Each row is a point. Any point is a mix of the corners, with weights that add up to 1. It lies inside the corners' shape when no weight is negative. Is each point inside? If not, which corners have a negative weight?

Corners:
(1): [4, -54, -4]
(2): [53, 28, -10]
(3): [-27, 5, 20]
(4): [-90, 7, 1]
Points:
[-47, -8, 2] => inside
[-20, 25, 4] => outside (1)
[41, -5, -4] => outside (4)
[18, 15, 0] => inside
[7, 5, 2] => inside
[-4, -39, 0] => inside
[33, 19, -7] => inside

Corners:
(1): [16, 55, 1, 16, 17, -3, 28, 6, -18]
(2): [17, -74, -9, 70, -36, 16, -31, 3, -13]
(3): [26, 55, -28, 3, -15, -31, -15, 11, -23]
(4): [-22, 21, -18, -2, -20, 41, -12, 25, -5]
(5): [13, 57, 12, 34, -19, 0, -11, 10, -1]
(6): [17, -24, -9, 43, 15, -46, -43, -2, 27]
(7): [9, 36, -17, 0, -30, -11, -3, 3, 41]
(8): [-52, 37, 13, 1, -50, 30, 89, 24, 30]
(9): [4, -17, 69, -28, 80, -30, -33, -40, -15]
(10): [9, -18, 72, -22, -4, 16, 26, 16, -23]
Points:
[3, -18, 20, 17, -14, 8, 3, 6, -6] => inside
[-3, 39, 4, -2, -11, 0, 7, 9, 8] => outside (2)
[20, -24, 5, 23, -4, -4, -21, 0, -10] => outside (5, 8)
[11, -14, 9, 29, -5, -10, -10, 1, 3] => outside (4)

Corners:
(1): [-61, 22, -19, -48, -15, 30, -30, 36, 26, -5, 43, -12, 30, 57, -25, -6, 6, -57, -4, -11]
(2): [-32, 16, -15, 32, -1, 21, 17, 33, 50, 72, -50, -52, 58, 34, 33, 20, 18, -24, 48, -23]
(3): [12, 15, 20, 21, 23, -54, 4, -46, -21, -22, -12, 31, -40, -40, -34, -28, 0, -3, -10, 80]
(4): [35, 4, 0, -9, 32, 8, 50, 12, 12, -31, -48, 2, -7, -4, -22, 36, 33, -50, 8, 7]
(5): [-42, 64, 4, 41, -31, 57, -10, -19, 21, 42, -35, -31, 29, 38, 48, 32, 11, 31, 94, -48]
(6): [28, -40, 67, 5, 0, 3, -7, -39, 39, -39, 9, 34, -15, -24, 11, 3, 20, -12, -43, 37]
(7): [-39, 29, -71, 19, -18, 62, 32, -23, -2, 27, -55, -32, 36, -25, 43, 39, -17, 25, 56, -7]
(8): [47, 14, 38, 0, 46, -18, -17, 14, 4, -10, 14, 9, -23, -51, 35, -79, 13, -5, 3, 28]
(9): [0, 27, 6, 61, 16, -17, 21, 30, -8, -29, -32, 16, -33, 18, 40, 1, 63, 19, 4, 47]
(10): [23, -47, -1, -31, 16, -7, -9, 13, -7, -14, 21, 34, -16, 34, -5, -28, -37, -23, -4, 14]
(11): [-4, -16, -23, -56, -44, -26, -1, -18, -37, -22, -5, 21, 1, -11, 16, -33, 26, -36, -5, -22]
(12): [16, -10, -28, 4, 25, 8, -25, -14, 17, -8, -12, -57, 13, 35, 20, 27, 62, -41, 19, -1]
(13): [-8, 55, -47, 10, -34, -1, 7, 16, 31, 23, -46, -45, 72, 3, 35, 36, -25, 40, 35, -28]
(14): [48, 0, 37, 29, 46, -7, -15, 21, -33, -14, 6, 83, 25, 9, -46, 1, 68, -4, -4, 46]
(15): [21, 25, 14, -15, -45, 8, 10, -20, -2, -16, 80, -12, -35, -29, 2, -15, -29, -70, -40, 43]
(16): [32, -15, 48, -31, 34, -26, 6, 1, -37, -13, -9, -21, -40, -56, 20, 22, 29, 8, -14, 7]
(17): [28, 7, 57, -16, 22, -29, 13, -11, -20, -12, -20, 1, -6, 19, 14, -38, -5, -46, -16, 94]
(18): [-12, 8, -30, -10, -77, 60, -44, 30, 32, 9, 2, -36, -14, 30, -9, -6, -12, 4, 10, -22]
(19): [-2, 11, 19, 14, 20, -23, -47, 18, -22, -42, 8, 44, -13, -52, 20, 31, -3, -60, -1, 47]
(20): [-27, 64, -53, -42, -32, 44, -39, 25, 40, 47, 5, 2, -5, 41, 27, -26, 3, 28, 5, 2]
(21): [34, 25, 12, 12, 16, 3, -19, -12, -38, -18, -27, 15, 1, -28, -11, -34, -38, 4, -45, -2]
Points:
[6, 14, 10, 5, -2, 9, 0, 5, 10, -3, -2, 3, -2, -4, 10, -3, -2, -9, 0, 21] => outside (11, 12)
[0, 16, 22, -14, -8, -5, -26, 3, 0, -17, 17, 13, -17, -10, 13, -19, -6, -14, -15, 23] => outside (2, 4, 7, 12, 14)
[4, 5, 4, 4, -1, -1, 0, -3, 5, -5, -10, -3, 3, -7, 11, 1, 10, -14, 11, 16] => outside (20, 21)
[19, 24, 8, 12, 18, -2, 6, -4, -19, -20, 6, 7, -12, -27, 0, 7, 7, -17, 6, 18] => outside (2, 6, 11, 17, 18, 20)
[7, 5, 8, -17, 5, -6, -4, 0, 8, -5, -1, 12, 13, 9, 0, 17, 25, -34, 5, 17] => outside (7, 8, 9, 18, 21)
[2, 9, 4, 0, -2, 4, -10, 2, 2, 2, -6, -6, 1, -2, 16, -5, 6, -10, 7, 13] => outside (4)
[11, 9, 2, -5, -7, 7, 5, -11, 7, 0, -15, -13, -7, -4, 20, -7, 4, -4, 2, 6] => outside (1, 14, 19)
[6, 17, -2, 2, -12, 16, -1, -3, 7, 6, -15, -7, 1, 8, 14, -2, 12, 2, 14, 1] => outside (1, 19)
